Each row of a before or after table is a point. One or more steps were done to the points. Then noise was added and the rows were shuffled. The steps act on columns, c1 being the first. Write out the steps. A step turns or swaps two columns, mirrors them in a line or flattens them onto one, adds a multiple of one to another, or multiplies or shifts one. Angles are multiples of 10 degrees, from the lower column toward the higher: turns from -170 to 170, lines from 10 to 170 but not 90. Use the fewest steps. Two steps may share a column if one is a turn and the other turns, adds or multiplies; they go together, in the order done. Otherwise the lowest column goes first.

Before (10 x 2):
[[-0.07  0.03]
 [ 0.64  0.18]
 [ 0.17  0.31]
 [-0.07  0.04]
 [ 0.47  0.01]
 [-0.08 -0.26]
 [-0.11  0.23]
 [ 0.25  0.03]
 [ 0.08 -0.13]
 [-0.04  0.49]]
After (10 x 2):
[[-0.11  0.06]
 [ 0.40  0.06]
 [ 0.26  0.62]
 [ 0.74  0.01]
 [-0.10  0.08]
 [ 1.03  0.36]
 [-0.07  0.99]
 [-0.13 -0.50]
 [-0.16  0.47]
 [ 0.14 -0.26]]
Steps: multiply c1 by 1.6; multiply c2 by 2

Before:
[[ 0.06  0.05  0.08 -0.05  0.20 -0.52]
 [ 0.13  0.11  0.25  0.04  0.33  0.18]
 [-0.83 -0.22  0.08  0.43  0.38  0.40]
 [-0.12  0.04  0.43  0.68  0.29  0.10]
 [ 0.16 -0.09 -0.07  0.21  0.28  0.77]
 [ 0.04 -0.51  0.26 -0.04  0.12  0.68]
 [-0.58  0.07  0.15  0.15 -0.11  0.54]
 [ 0.11 -0.04  0.21 -0.04 -0.53 -1.03]
 [-0.03 -0.11  0.49 -0.09  0.28  0.67]]
After, 9 rows:
[[ 0.09  0.11  0.25  0.00  0.34  0.08]
 [-0.51  0.06  0.15  0.34 -0.10  0.41]
 [-0.02 -0.14  0.47 -0.08  0.27  0.55]
 [ 0.05 -0.53  0.27 -0.06  0.12  0.62]
 [-0.64 -0.19  0.06  0.66  0.38  0.32]
 [ 0.14  0.03  0.42  0.69  0.27 -0.02]
 [ 0.02  0.07  0.09 -0.07  0.20 -0.63]
 [ 0.12 -0.05  0.22 -0.06 -0.50 -1.12]
 [ 0.22 -0.12 -0.05  0.14  0.25  0.69]]
Steps: turn c1 and c4 by -20 degrees; shift c6 by -0.10

Before, 12 rows:
[[ 0.11  0.06 -0.20  0.23 -0.95 -0.48 -0.33  0.44 -0.25  0.03 -0.11]
 [ 0.30  0.06 -0.23  0.35 -0.37 -0.11  0.19  0.19  0.04 -0.47 -0.20]
 [ 0.33  0.24  0.34 -0.22 -0.42 -0.02  0.53 -0.07 -0.28 -0.13  0.37]
 [ 0.34 -0.25  0.04  0.06 -0.47 -0.36  0.13  0.43 -0.56 -0.08 -0.40]
 [-0.09 -0.01  0.24  0.58 -0.69 -0.14 -0.15  0.22 -0.57 -0.27 -0.28]
 [ 0.33 -0.17  0.23  0.17 -0.08 -0.59  0.22 -0.19 -0.11 -0.18  0.41]
 [ 0.17 -0.21 -0.05 -0.28 -0.25 -0.26  0.29 -0.15 -0.54 -0.75  0.65]
 [ 0.39 -0.17 -0.09  0.53 -0.54  0.14 -0.33  0.55 -0.44  0.06 -0.04]
 [-0.52  0.33 -0.36 -0.17  0.47  0.44  0.42 -0.12 -0.17  0.65 -0.27]
 [-0.17  0.34 -0.21 -0.49  0.46  0.65  0.01 -0.67 -0.07  0.61 -0.54]
 [ 0.25  0.49 -0.14  0.15 -0.06 -0.19 -0.04  0.14 -0.65 -0.11 -0.09]
 [-0.01  0.07  0.23 -0.02 -0.01 -0.23 -0.25  0.62  0.07 -0.36 -0.07]]
After, 12 rows:
[[ 0.38 -0.15 -0.21  0.75 -0.54  0.08 -0.32  0.52 -0.40  0.07 -0.06]
 [-0.18  0.32 -0.45 -0.65  0.48  0.51 -0.01 -0.63 -0.10  0.74 -0.71]
 [ 0.02  0.08  0.46 -0.05  0.03 -0.12 -0.30  0.63  0.05 -0.41 -0.13]
 [ 0.09  0.07 -0.41  0.29 -0.97 -0.51 -0.28  0.45 -0.26 -0.09 -0.14]
 [ 0.33 -0.26  0.08  0.07 -0.44 -0.35  0.11  0.38 -0.55 -0.12 -0.56]
 [-0.53  0.35 -0.77 -0.23  0.45  0.32  0.42 -0.14 -0.18  0.75 -0.32]
 [-0.08 -0.02  0.50  0.71 -0.64 -0.08 -0.16  0.20 -0.57 -0.28 -0.39]
 [ 0.24  0.55 -0.29  0.22 -0.07 -0.17 -0.06  0.11 -0.65 -0.12 -0.09]
 [ 0.33  0.03 -0.43  0.48 -0.35 -0.01  0.19  0.21  0.05 -0.45 -0.24]
 [ 0.33 -0.14  0.47  0.22 -0.10 -0.53  0.20 -0.20 -0.12 -0.28  0.53]
 [ 0.15 -0.21 -0.09 -0.35 -0.26 -0.13  0.30 -0.12 -0.49 -0.79  0.85]
 [ 0.36  0.23  0.71 -0.33 -0.41  0.00  0.58 -0.08 -0.28 -0.10  0.54]]
Steps: multiply c3 by 2; multiply c4 by 1.3; turn c6 and c10 by 10 degrees; multiply c11 by 1.3

Before, 10 rows:
[[-0.24 -0.06  0.46  0.39  0.11 -0.22 -0.66 -0.28 -0.31  0.45 -0.22 -0.38
  -0.31 -0.13  0.32 -0.26  0.19  0.27]
 [ 0.19  0.23  0.24  0.32  0.26  0.59  0.12 -0.34 -0.05 -0.44  0.34  0.06
   0.04  0.60 -0.60  0.64  0.35 -0.58]
 [ 0.52  0.29 -0.23 -0.10  0.13  0.49 -0.26 -0.09  0.00 -0.22  0.41 -0.23
  -0.09  0.56  0.12  0.70  0.49 -0.41]
 [-0.12  0.43 -0.14  0.14 -0.29  0.01  0.18  0.09 -0.34 -0.05  0.05  0.01
   0.30 -0.18  0.03 -0.13  0.10 -0.19]
 [ 0.56 -0.11 -0.13  0.40 -0.02  0.17 -0.14  0.03  0.08  0.21 -0.06 -0.31
   0.00  0.34  0.37  0.05 -0.35 -0.35]
 [ 0.57 -0.44  0.48 -0.19  0.09 -0.02 -0.27 -0.25  0.11 -0.50 -0.01 -0.16
   0.40  0.31  0.31 -0.17  0.01  0.00]
 [-0.36  0.38  0.42  0.08  0.14 -0.17 -0.24  0.35  0.10 -0.29  0.09  0.07
   0.30  0.12  0.10  0.07 -0.15 -0.05]
 [ 0.41  0.35 -0.40 -0.37  0.22 -0.20  0.12 -0.17  0.36 -0.05  0.08 -0.28
  -0.13 -0.29 -0.48  0.65 -0.04  0.20]
 [-0.40  0.43  0.07 -0.07 -0.54  0.46 -0.66  0.10 -0.34 -0.15  0.09  0.08
  -0.49  0.54  0.21 -0.32 -0.25  0.07]
 [ 0.49  0.17 -0.28 -0.19 -0.53 -0.33 -0.38  0.07 -0.15 -0.07 -0.21 -0.27
   0.18  0.13 -0.45  0.19 -0.38  0.31]]
After, 10 rows:
[[ 1.66 -0.16 -0.34 -0.23 -0.02  0.14 -0.10  0.03  0.08  0.25 -0.04 -0.32
  -0.01  0.34  0.33  0.08 -0.35 -0.39]
 [-1.13  0.39 -0.16  0.39  0.08 -0.14 -0.17  0.34  0.06 -0.29  0.07  0.11
   0.28  0.11  0.10  0.05 -0.13 -0.03]
 [ 1.48  0.10  0.24 -0.24 -0.53 -0.37 -0.26  0.05 -0.19 -0.08 -0.30 -0.25
   0.18  0.13 -0.45  0.21 -0.39  0.28]
 [ 1.23  0.34  0.42 -0.32  0.19 -0.19  0.08 -0.18  0.36 -0.02  0.11 -0.25
  -0.11 -0.26 -0.49  0.63 -0.02  0.22]
 [-1.25  0.44  0.03  0.07 -0.55  0.46 -0.45  0.08 -0.30 -0.17  0.06  0.03
  -0.47  0.53  0.22 -0.35 -0.29  0.06]
 [ 1.70 -0.46  0.10  0.47  0.06 -0.02 -0.17 -0.25  0.07 -0.49  0.01 -0.14
   0.36  0.32  0.36 -0.16  0.00 -0.01]
 [-0.75 -0.06 -0.46  0.42  0.11 -0.25 -0.40 -0.31 -0.30  0.44 -0.28 -0.41
  -0.33 -0.12  0.35 -0.28  0.25  0.25]
 [-0.34  0.44 -0.13 -0.18 -0.27 -0.03  0.17  0.11 -0.38  0.00  0.06  0.03
   0.31 -0.21  0.01 -0.11  0.11 -0.21]
 [ 0.57  0.22 -0.29  0.17  0.25  0.63  0.09 -0.36 -0.11 -0.44  0.41  0.07
   0.04  0.59 -0.61  0.69  0.36 -0.62]
 [ 1.57  0.23  0.17 -0.21  0.09  0.50 -0.20 -0.09  0.00 -0.20  0.56 -0.24
  -0.09  0.62  0.12  0.73  0.50 -0.41]]
Steps: multiply c1 by 3; turn c3 and c4 by 100 degrees; multiply c7 by 0.7; multiply c11 by 1.3

Before:
[[-0.08 -0.04 -0.25 -0.34 -0.06 -0.62  0.29 -0.63 -0.02  0.03  0.12 -0.19
   0.64  0.12 -0.29  0.38 -0.03 -0.10 -0.14  0.19  0.11 -0.13 -0.26 -0.12
   0.63  0.29  0.11  0.09 -0.03 -0.60 -0.50 -0.10]
 [ 0.74  0.70 -0.36  0.30 -0.07  0.04 -0.21  0.50 -0.41  0.01  0.32  0.07
  -0.75 -0.01 -0.07 -0.40 -0.06  0.25  0.23 -0.79 -0.24 -0.05 -0.71  0.24
  -0.49  0.44  0.74 -0.22  0.20 -0.17  0.45 -0.06]
 [ 0.03 -0.33  0.02 -0.39 -0.10 -0.65  0.04 -0.54 -0.21 -0.27  0.06 -0.91
  -0.23 -0.33 -0.04 -0.04  0.06 -0.40 -0.48  0.26  0.21  0.01  0.24 -0.12
   0.56 -0.04  0.00 -0.31  0.06 -0.20 -0.36 -0.57]
 [ 0.61  0.99 -0.18  0.23  0.07 -0.10 -0.44  0.15 -0.15 -0.20  0.35  0.19
  -0.20 -0.06 -0.17 -0.67  0.30  0.28  0.03 -0.53 -0.15  0.14 -0.52  0.32
  -0.73 -0.28  0.99 -0.36 -0.21 -0.44  0.28  0.27]
 [ 0.09 -0.04  0.52 -0.43 -0.52 -0.69  0.46 -0.55  0.11 -0.06  0.16  0.02
   0.01  0.01 -0.58  0.26 -0.17 -0.22 -0.33 -0.08  0.34 -0.07 -0.05  0.12
   0.34  0.23 -0.25  0.00  0.09 -0.64 -0.34  0.16]
 [-0.11  0.25 -0.01 -0.01 -0.02 -0.53  0.26 -0.59  0.34  0.13  0.22 -0.22
   0.17  0.25 -0.18 -0.07  0.15 -0.58 -0.35  0.13  0.06 -0.24  0.20  0.12
  -0.02  0.71 -0.14  0.09 -0.02 -0.63 -0.51 -0.08]
 [ 0.30  0.50 -0.20  0.25 -0.12 -0.11  0.35  0.59 -0.48  0.25  0.25  0.28
  -0.81 -0.06 -0.10 -0.31 -0.05  0.48  0.20 -0.30 -0.15  0.07 -0.38  0.19
  -0.68 -0.04  0.69 -0.73  0.10 -0.16 -0.45  0.24]
 [ 0.05 -0.32  0.25 -0.27 -0.05 -0.31  0.03 -0.34 -0.22 -0.08  0.15 -0.40
   0.13  0.08 -0.44 -0.14 -0.04  0.11 -0.43 -0.22 -0.19 -0.17  0.53 -0.61
   0.14  0.63  0.04 -0.20  0.44 -0.74 -0.63 -0.32]]
After (8 x 32):
[[ 0.06  0.26  0.04 -0.36 -0.12 -0.02  0.07 -0.54 -0.22 -0.28  0.06 -0.91
  -0.31 -0.32 -0.02 -0.65  0.46 -0.38 -0.46  0.49  0.24  0.03  0.23 -0.12
   0.56 -0.04 -0.01 -0.31  0.05 -0.20 -0.37 -0.30]
 [ 0.72  0.76 -0.35  0.32 -0.07 -0.38 -0.22  0.49 -0.41  0.01  0.33  0.03
   0.71  0.01 -0.07  0.06  0.04  0.25  0.20 -1.57 -0.22 -0.05 -0.70  0.27
  -0.51  0.47  0.74 -0.20  0.24 -0.14  0.46 -0.10]
 [ 0.61  0.20 -0.16  0.23  0.05 -0.63 -0.43  0.11 -0.15 -0.21  0.34  0.21
   0.94 -0.09 -0.16 -0.11 -0.01  0.28  0.03 -1.06 -0.14  0.15 -0.50  0.32
  -0.73 -0.27  1.01 -0.36 -0.22 -0.46  0.26  0.39]
 [ 0.05 -0.12  0.26 -0.24 -0.08 -0.15  0.03 -0.33 -0.23 -0.09  0.14 -0.40
  -0.36  0.08 -0.47 -0.30  0.20  0.08 -0.45 -0.40 -0.20 -0.12  0.52 -0.60
   0.11  0.62  0.03 -0.18  0.47 -0.73 -0.63 -0.24]
 [-0.11 -0.17 -0.02 -0.03 -0.04 -0.02  0.28 -0.58  0.30  0.11  0.20 -0.24
   0.26  0.22 -0.16 -0.54  0.13 -0.57 -0.35  0.27  0.06 -0.26  0.18  0.12
  -0.01  0.70 -0.14  0.12 -0.04 -0.65 -0.52  0.04]
 [-0.06 -0.64 -0.26 -0.35 -0.08  0.39  0.30 -0.63 -0.02  0.05  0.13 -0.20
   0.03  0.11 -0.32 -0.61  0.05 -0.09 -0.13  0.38  0.10 -0.11 -0.24 -0.15
   0.61  0.35  0.13  0.04 -0.03 -0.61 -0.51 -0.08]
 [ 0.08  0.02  0.51 -0.40 -0.51  0.28  0.45 -0.53  0.08 -0.05  0.20  0.02
  -0.01 -0.01 -0.58 -0.68 -0.25 -0.19 -0.36 -0.13  0.36 -0.06 -0.07  0.13
   0.37  0.21 -0.26  0.00  0.10 -0.66 -0.36 -0.04]
 [ 0.27  0.81 -0.19  0.22 -0.15 -0.28  0.35  0.59 -0.44  0.25  0.27  0.28
   0.53 -0.04 -0.08 -0.10 -0.19  0.47  0.21 -0.61 -0.16  0.06 -0.38  0.20
  -0.69 -0.02  0.68 -0.69  0.08 -0.14 -0.43  0.10]]
Steps: turn c2 and c13 by 90 degrees; swap c6 and c16; turn c17 and c32 by 50 degrees; multiply c20 by 2
